Each row is a point. Examples show where two turns around zero, p and q, send a point. Write where each new point lands after one turn and then the other. Backwards means that the second turn is done in reverse. Each puzzle has new turns, and all numbers are rounded.
In the rows, zero is written as 128.

Turn p:
[ 47 104] -> [ 59 176]
[144 127] -> [137 115]
[149 126] -> [140 110]
[153 128] -> [144 109]
[147 155] -> [161 130]
Turn q:
[ 72 146] -> [77 99]
[160 104] -> [167 135]
[152 134] -> [140 150]
Where do these land?
p, then q backwards: [110  97] -> [100 150]
q, then p backwards: [156 190] -> [ 63 147]
q, then p backwards: [159 146] -> [106 156]
p, then q: [ 96 104] -> [ 94 106]
q, then p: [118 103] -> [116 104]

Turn p:
[171 150 141] -> [147 156 165]
[ 97 114 103] -> [115 117  89]
[159 125  97] -> [156 158 114]
[ 88 176 136] -> [ 66 136 137]
[125  75 163] -> [156  71 135]
Turn q:
[ 73 183  96] -> [133 208 101]
[142 120 177] -> [ 87 101 143]
[153  90 114] -> [155  89 130]
[163 142 126] -> [136 126 165]
[109 104 127] -> [129 115 100]
Where do these land?
p, then q: [119 104  97] -> [168 132 130]
p, then q backwards: [131 101 151] -> [153 103 122]
q, then p: [118 104 139] -> [136 121 102]
p, then q backwards: [181 116 143] -> [162 140  84]
p, then q: [118 121 102] -> [153 141 125]
p, then q: [102 221 136] -> [ 68 190  85]

Turn p:
[ 87 155 151 137] -> [ 79 145 128 146]
[147  78 198 108] -> [159 122 194 180]
[106 122 106 140] -> [108 108 120 111]
[117 122 152 155] -> [113 114 127 160]
[109 111 116 122] -> [117 112 141 111]
[199 130  65 117] -> [200 128  87  80]
[131 177 107 118] -> [120 166  97 107]
Turn q:
[152 145 138 141] -> [152 134 124 105]
[147  95 145 136] -> [148  99 152 129]
[106 163 133  85] -> [ 92 174 138 120]
[108 139  56  95] -> [ 58 122  85 124]
[127  99 169 184] -> [193 112 141 161]
Where do these land?
p, then q: [107 130 122 153] -> [115 119 120 156]
q, then p: [150 139 142 144] -> [156 144 130 124]
q, then p: [114 117 168 129] -> [135 137 117 169]
p, then q: [118 178 143 149] -> [121 148  77 143]
p, then q backwards: [132 111 133 111] -> [138 120 149 125]
p, then q: [143 162  43  60] -> [ 47 163 155  59]
q, then p backwards: [131  59 145 151] -> [142  63 154 151]

Turn p:
[111 152 123  98 116 112] -> [133 157 148 113 102 133]
[ 84 191 147 155 146 105] -> [ 93 191 123  85 151 114]
[ 76 134 145 104 163 127] -> [153 146 154  77 150 115]
[163 116 148 115 111 144] -> [150 124 127 173 127 128]
[176 107  72 187 117 183] -> [ 96  68  76 163 145 188]
[162  98 119 116 139 113] -> [147  97 110 140 105 110]
[123  97 140 120 103 112] -> [125 111 159 144 116 108]
Turn q:
[142 136 160 156 134 140] -> [135 149 160 154 120 128]
[146 133 139  31  87 113] -> [ 99  67 130  69  67 132]
[114 134 160 165 152 102] -> [165 136 134 170 127 103]
[150 141  99 161 150 131] -> [155 160 125 127 151 155]
[145  84 142 120 151 115] -> [143  88 155 133 152 129]
[101 138 137 120 141 143] -> [121 141 129 120 129  95]
[ 98 130  58 143  81 152] -> [ 77 155  63 122 150 154]
Where do these land?
q, then p: [140 139  79 157 141 155] -> [154 158  97 103 141 161]
p, then q: [123  56 138 167 139 116] -> [150  68 124 156 171 109]
q, then p: [145 137 141 133  72  99] -> [ 94 105 153 155 140 164]
p, then q: [100 115 115 123  89 198] -> [105 157 197 140 154 103]
q, then p backwards: [149 172 151 164 130  89] -> [169 143 133  68 113 133]
q, then p: [140 126 150  98 195 128] -> [170 139 118 155 108  74]
q, then p: [119 161 162  77 134 123] -> [127 138 167 155  82 105]
p, then q backwards: [149 124 105 114 140 131] -> [135 138 120 121 119  97]
p, then q: [ 87 123 110 120 112 112] -> [104 109 141 129 103  99]

Turn p:
[101 173 175 179  94 100 117 119] -> [ 74 130  69 149 100  91 103 130]
[173 145 131  96 154 161 158 153] -> [106 136 182 126 180 137 147 133]
[ 86 118 178  97 147  84 148 113] -> [104  97 115  56 102 103 136 129]
[159 114 149 100 115 125  91  80] -> [136 166 162 106  91 120  89 140]
[ 90 111 117 123  93 152 101 175] -> [152  86 134 176 101 115 153 148]
[126 172 111 106 143 186 165 137] -> [ 89 127 151 144 160 178 164 154]
[167 173  74 139 126 139 176  85] -> [117 201 105 129 172 178 143 139]
[145  71 114 121 111 111  97 156] -> [192 120 149 138 119  93 125 115]
[120  89 146 148 149 115 153  93] -> [127 134 117  90 108 136 131  76]
[113 114  86 170 147 107  74 169] -> [182  83  96 166 146 127  91 117]
Turn q:
[136  89 133 140 144  98  79 172] -> [146 148 107 112 132  63 106 161]
[143 158 107  87 132 130 202 108] -> [139 133 138 122 154 194 183 100]
[145  94  89 160 153 127 142 102] -> [150 104  81 153 115 114 162 118]
[ 60 114 135 168  80 175 110 164] -> [ 76  67 146 129 113 121  92 193]
[141  97 129 129 166 113 170  61] -> [133 120 116 160 131 111 190  68]
[105 151 142 150 126 105 105 153] -> [ 97 157 122 133 127 120 101 155]
[170 124 149 156 112 108 102 131] -> [151 159 135 137  84 104 117 138]
[129 188  98  60 142 152 145  93] -> [134 127 127 106 163 204 118  67]
[141  91 139 133 104  93 110 122] -> [129 140 130 105  95  85 142 129]
[111 174 159  97 121 179 115 173] -> [126 124 178 122 166 163  70 151]
Where do these land?
p, then q: [124 159 113 158 162 124 128 173] -> [137 104  83 156 150  91 132 124]
p, then q: [136 108 101 157  94  90 155 173] -> [149 162  80 148 119 142 180 118]
q, then p: [141 108  93 137 175  87 219 151] -> [107 136 111 117 215 165 187  94]
q, then p: [102 161 142 143 142 161 115  97] -> [130 116 113 148  84 151 100 104]
q, then p: [136 138 214 136 149 147 108 107] -> [ 86 130  95 124  97  97  66 103]
q, then p backwards: [162  76 124 146  91 133  94  86] -> [ 89  66 164 127 101 108 102 128]
q, then p: [133 106 115  71  97 140 101 163] -> [146 118 190  94 132 106 120 158]
p, then q backwards: [126  83 111  85  92 160 148 126] -> [178 111 149 130  95 117 178 126]
q, then p backwards: [150 149  98 103 117 146 117  92] -> [109  92 116 151 161 132 124  99]
q, then p: [124 159 162 160 113  81 125 154] -> [ 89 101  93 159 139 110 129 166]
p, then q: [ 74 161 137 110 175 140  97  85] -> [134  61 146  82 141 112  86 149]

Turn p:
[156 111 125 138  97 105 163 127 104] -> [165  99 129 150 127 132  89 115 128]
[ 99 163  98 151 152 178  86 120 119] -> [ 91 145  91 141 113 105 193 127 147]
[ 80  94 125 143 171 132  83 103 151] -> [ 80 120 115  84 112 133 152 178 158]
[ 67 168 110 139 130 170 140  88 129] -> [123 123  79 130 155  82 183 156 117]
[123 174 140 146  93 110 138 115 102] -> [166 150  91 137 140  96 111 112 132]
[141 168 103 138 125 150 152  74  77] -> [131 100  97 166 128  55 132 105 124]
[184  95 135 152  66 121 168 148 138] -> [196 109 168 174 133 158  96 126 144]
[149 133 155 100 193 101 130 165 179] -> [ 85 175 175 111 113 154 102 148  80]
[128  72 187 112 174 115  83 179 160] -> [108 157 182  59  81 186 126 144 128]
[151  96 154  77 138 109  83 142 178] -> [ 95 152 195  84 145 161 113 124 144]
[110 144 111 110 109 154 158 123  86] -> [147  97 101 137 143 109 152  97 103]
[148 118  92 129  88  90 151 152 114] -> [148 109 113 162 148 165  87 103 131]
Turn q:
[163 119 138 101 135 103  89 181  88] -> [103  59 113  97 142 138 153 162 137]
[ 85 137  96 130 150 156  84 170 163] -> [105  99 184 125 128 133  93  88 170]
[135 129 151 189  87 128 168 116 137] -> [140 189 130 155 167 103 127 160 120]
[ 95 150 150 159 101  96 113  88  92] -> [174 144 141  87 140  90 113 149  90]
[117 136  88 166 106 142 125 137 101] -> [153 122 156 138 176 147 109 128 115]
[155  64 165 156 146  98  83 149 151] -> [101 144 142  77 135 130 184 159 186]
[135  64 165 158 124 179 146 121 110] -> [ 88 180 132 121 170 137 179 110 103]
[168 169 134  87 145 185 168 101 147] -> [101 144  53 166 110 140  96  89 117]
[ 99  87 128  87 122  93 133 155 150] -> [110 108 168 140  76 125 162 147 131]
[146 161 158 100 178  88 159 117 149] -> [145 117  71 140  82  85 142 122 155]
[122 152  92 105 161 133 167 117 142] -> [153 117 110 172 100 135 120  90 133]
[116 169  71  98  82 134 102  83 105] -> [165 113 134 117 109 172  59 134  78]
Where do these land?
p, then q backwards: [114 162 170 175 111  83 118 132  79] -> [145 180 140 131 152 109 130  55 154]
p, then q: [102  91  81 164 160 155 177 151 146] -> [104 126 171 167 197 144 163 122 110]
p, then q: [112  82  70 149 134 121 135 152 104] -> [109 159 176 142 152 177 137 104 119]
q, then p: [143 153  78 132 123 162 101  93 138] -> [ 97 138 152 132 124  99 174 110 168]
p, then q: [157  81 110  88 153 155 126  84 125] -> [108 155 164 106  98  96 185 133 115]
p, then q: [176 119 159  87 162  70 121 137 122] -> [107 120 133  49 108 111  95 132  96]
p, then q: [172 130 170 144 103 148  93  75 167] -> [109 138 106 129  95  67 124 169 184]
q, then p: [162 110 105 125 101 131 134 137  99] -> [127 112 128 143  93 140 164 122 107]
p, then q backwards: [105 148 143 122 177 158 104 179 120] -> [127  68 156  92 131 140 137  86 127]
p, then q: [103 160 165  95 104  97 177 139 137] -> [142  72  72  95 141 146 136 113 125]
p, then q: [ 64 172 157 126  81 128 122 130 171] -> [141  72  69 171 120 128 119  96 162]

Turn p:
[ 94  64 103 117 129 203  58 116 130  98 142] -> [ 81 164  64  85 179 158 112 104 140 168 175]
[ 83 124 161 137 172 116 166 175 166 158  98] -> [ 80 109 171 179  94 102 129 154  97 143 166]
[166 177 152 119 155 121 108 165 133 100 116] -> [110 100 144 138 128 146 133 142 156  56 134]
[115 121  90 206 112 132 127  90  74 122 137] -> [156 151  93 144 172  93 104  70  97 132  88]
[104 171 141 105 137 132 108 106 151 122 113] -> [115 116 169  89 146 138 127 139 109 111 142]
[ 88  74 104 126 111 127 155 180 123 127 194] -> [165 157  85 169 108 122  90 146 135 173 184]
[139 134 134 122 165 185 108  86 146 116 134] -> [ 98 124 136  83 166 111 153 100 158 128 151]
[153 175 119 145 103  93 141 132  80 198 109] -> [176 111 170 180 133 156 147 113 109 127  64]
[129  99 150 142  67 124 149 105 140 145 136] -> [141 164 138 113  84 124 108 111 131 165  97]
[154 117 171  97 129 111 169  84 106  81 109] -> [135  75 108  74  74 103 136 115 132 115 106]
[158 157  76 113 149 143 119 160 137  91 109] -> [128 139 102 134 148 143 175 145 128  67 152]
[154 123 135 108 108  49 128 137 149 177 140] -> [153 126 156 149 103 139 123 198 145 150  77]
Turn q:
[121 146  99 119  99 112 138 114  88 133  75] -> [ 89 165 127 124  99 112 114 140  90 113  94]
[116 142 167 177 151 113  82 133 183 170 134] -> [163 108 131 161 111  86 118  85 137 163 192]
[136  74  95  73 101  99 157 173  90 124 111] -> [110  96 138  77 135 114 135 164 110 124  43]
[117  76  79 142 132 135 140 107  98 122 146] -> [ 97  95  79 123 120 146 109 155 150 108 105]
[115 135 170 147 114 125  80 112 133  99 152] -> [149 139 146 110 116 140  98  88 162 117 163]
[ 93 152 127 137 126 120 159 156 125 123 145] -> [104 144 140 125 163 112 116 149 143 154 136]
[109 118  56  57 133 134 128 102 116 110 127] -> [120 142  85 120 130 183 111 138 109 149  53]
[113 144 167 130 155  99 138  89 146 107 125] -> [ 99 134 134 122 141 147 135  75 117 141 164]
[106 159 155 148 152 161  99 147 136 123 133] -> [146 138 164 164 124 140 110 129 150 147 162]
[148  83 123  97 131 178 155 115 113 145  99] -> [117 107 126 159 114 147 176 139 131  97  76]
[151 167 155 152 186 133  90 117 114 142 169] -> [152 128 131 129  93 163 141 139 137 158 206]
[206 135 171 215 105 111 131 196 224  95 112] -> [202  89 169 139 200  55 123 115  86  65 207]
[132 132  99  71  79 146 166 102  97 171 136] -> [115 178  91 114 116 120 177 150 141 128  62]
Where do these land?
q, then p: [104 155 103 135 103 149 132  87  60 144 192] -> [149 192 171 128 136 162 145 161 107  97 186]
p, then q: [118  83 157 122 196 145 180 157 155 110 110] -> [ 98 115  87  82 160  74  97 123 179 150 119]
p, then q: [171 104  83 128 174 143  78 113 149  89  92] -> [ 82 120 122 155 188 157  98 149 101 178  99]
q, then p: [120 178 108  94 108 142 126 148  82 156 152] -> [139 135 184 163 108 174 149 138 120  98 139]
p, then q: [123 179 147 151  90 108 170 133  76 123 141] -> [144 127 129  99  91 144 132 107 112  49 147]
p, then q: [130 124 120 172  88 128  86 177  70 182 135] -> [136 133 117 212  80 134 111 135 124  89 180]
q, then p: [155  99 100 136 105 187  84 125 168 113  91] -> [ 96 153  77 119 133 114 133  95 145  71  78]
q, then p: [144 107 154 120 142 100 155 105 163 158  84] -> [157 102 106 120 115  84 124 109  93 161  99]
q, then p: [ 93 171 146 147 145 132 121 125 131 137 142] -> [142 142 176 139 153 120 106 130 146 139 130]
q, then p backwards: [144 153 133 141 101  99 151 144 132 152 184] -> [128 110  91 109 150 143 136  92 161 106 165]
p, then q: [105  79 113 107 135  86 136 122 196  94  84] -> [112 155 162  93 140  90  95 178 135 175  78]
p, then q: [128 102 171  82 149 118 117 100 153  78 129] -> [153 114 130 102 148 126 114 111 145 164  56]
